Each row is a point. To make a cloud, some directions were put in groups of two or more. Within a group, all points are equally far from the middle, so they leave a hole (a ring in 2 directions, a hollow ball in 3). The other directions are filled evenly. Then the cloud was stretched, turned, moved and blurred a little. Count the holes, and give their numbers of directions, smallest first.
In the rows, 128 means zero.

Cloud:
[[161 178]
 [181 160]
 [167 175]
 [182 114]
 [136 182]
 [122 105]
 [178 163]
 [176 105]
 [174 169]
 [109 120]
 [185 119]
 [170 102]
 [179 109]
 [175 166]]
Holes: 1 (2)

Cloud, 22 rows:
[[150 105 199]
 [124 175 121]
 [147 135 124]
 [128 136 191]
 [130 128  83]
 [128 139 155]
 [154 154 117]
 [155  52 210]
 [170  71 175]
 [136 109 166]
 [145  78 160]
 [114  49 158]
 [150  94 101]
 [151  72  87]
 [181  44 192]
 [164  92 164]
 [170 151 166]
 [153 114 178]
 [123  40 152]
 [124 163 126]
 [144  80 109]
 [111 103 134]]
Holes: 0

Cloud:
[[157 112 194 106]
 [ 91 174 175 164]
 [111 185 182 153]
 [ 82  72 115  88]
 [120  67 113  90]
 [ 99 165  77 143]
 [143 156 171  91]
 [ 65 100  88  98]
 [113  98 181 178]
 [ 80 124 171 175]
 [157 175 115 168]
 [ 73 128  72 134]
 [140 153 103  91]
 [ 93  76  84 122]
 [ 63 114 108  88]
 [ 92 103 103 176]
 [105  76 177 104]
 [157 100 110  96]
 [142  96 202 143]
 [105 185 157 184]
 [147 190 155 184]
 [160 105 105 105]
 [132  99 172 184]
 [ 77  87 166 105]
 [ 72 116 178 137]
 [155 107 166  84]
 [153 184 184 170]
 [128 182  98 163]
 [ 71  88 148  95]
 [100 175 105 179]]
Holes: 2 (2, 2)

Cloud (88 x 8):
[[ 74 121 159 173  58 166 103 116]
 [110 196 189 180 131 139 151 150]
 [124 100  85 142  68 155  97  71]
 [114 118 105  88 160 142 155 118]
 [ 89  87 184 146  58 166 164 146]
 [103  85 206 131  97 166 139 210]
 [ 50  93 100 103  71 153  89 161]
 [145 132 166 215 164 169 135  95]
 [117  70 117  77  99 124 135 132]
 [161 161 108  95 105 105  79 126]
 [ 59 123 165  88 106 200 110 100]
 [ 30 140  72  88 122 124 145 125]
 [112 217 109 115 109 141 156 134]
 [108 177  93 198  94 117 138 196]
 [137 115 199  77 119 142  92 113]
 [208 146  82 183 108 138 154 143]
 [108  86 129 151  47 185 140 124]
 [152 150 134 144 161  71 155 156]
 [ 66 118 188 218 116 170 121 164]
 [ 55 116 158 127 160 118 112 130]
 [123 177 179 157 161 182 134 152]
 [173 112  33 108 133 133 128 145]
 [ 82 145 100 218  84 113 124 162]
 [161 150 184 142 128 203 120 164]
 [ 61  66 177 202  91 168 157 161]
 [127 122 154 156 197 101 156 146]
 [124 154 167 104  78 202 105 126]
 [206  94 121 113 166 143 171 122]
 [200 180 142 148 140 116 124 109]
 [187  72  89 121 153 152 155 130]
 [166 163 142 114  72 143 118  72]
 [ 95 123 137 124 130  92 145 223]
 [147  55 136  87 112 180 123 152]
 [ 88  93  72 145 170 109 160 172]
 [112  85 165 171 168 130 164 101]
 [ 86 111 141  64 112 158 101  90]
 [196 168  94 130 147 108 169  99]
 [107 204 123  98 131 109 149 176]
 [185 126 105 136 109  83 155 156]
 [148 114 172 211 130 134 110 141]
 [ 97 140 137 134  81 110 105  83]
 [108  76 117 140 120  93 118 188]
 [145 136 115  95 160 171 106 101]
 [126  77 171  95  94 195  99 165]
 [ 86 159 153  61  81 172 120 115]
 [ 39  80  97 114 124 102 140 162]
 [177 118 202 217 127 159 128 156]
 [109 160  90  79 149 137 150 124]
 [ 57  74 149 140 113 140 101 197]
 [ 64 142 222 173 116 135 167 172]
 [191 135  96  87 108 147  87  99]
 [186  98 137 113 108 107 150 145]
 [150 115 152 237 148 161 170 174]
 [201 127 164  81 136 167  95  98]
 [ 44 168 190 134  88 123 145 167]
 [173 136  75 181 125 167 131  83]
 [201 165 115 108 123 106 156 103]
 [117 113 111 128 107 206 128 145]
 [127 120 133 194 129 210 146 129]
 [ 80  77 174 129  61 185 153 157]
 [ 51 157  52 174  85 165 126 116]
 [ 40 159 181 165  89 119 155 150]
 [132 172 204 140  79 172 117 125]
 [141 169 151 184 132 123 197 164]
 [104 115 199 174 133 127 126  98]
 [ 54 127 128 150 163  94 161 208]
 [133  77  66 120  70 116 112 123]
 [108 130  87 110 152 136 114  76]
 [ 73 150 118 187 115 122 130 223]
 [117  70 178 102  97 179  99 178]
 [ 69  96 147 110 128  90 133 154]
 [ 90 115 114 172  42 138 126 148]
 [ 31 140 113 185  61 141 107 138]
 [151 146 120 125 192 125 143 113]
 [104  67  84 173 158 124 121 153]
 [218  99 173 203 161 140 132 164]
 [103 111 178  62 103 139 135 156]
 [158 148  87 187  96  84 165 175]
 [140 175 178 151 137 176 120 172]
 [172 180 113 117  85 151 141  64]
 [ 88 132  99 130  83 108  87  81]
 [185 115 136 194 120 116 127 164]
 [ 73 117 129 117 116  94 118 102]
 [ 51 167 113 142  35 140  99 103]
 [ 76 156 109 109  47 150  92 165]
 [101 183  70 176 129 113 161  80]
 [129 142  68 144  74 180 146 137]
 [132 139  37  86  93 142 116 164]]
Holes: 3 (2, 2, 3)
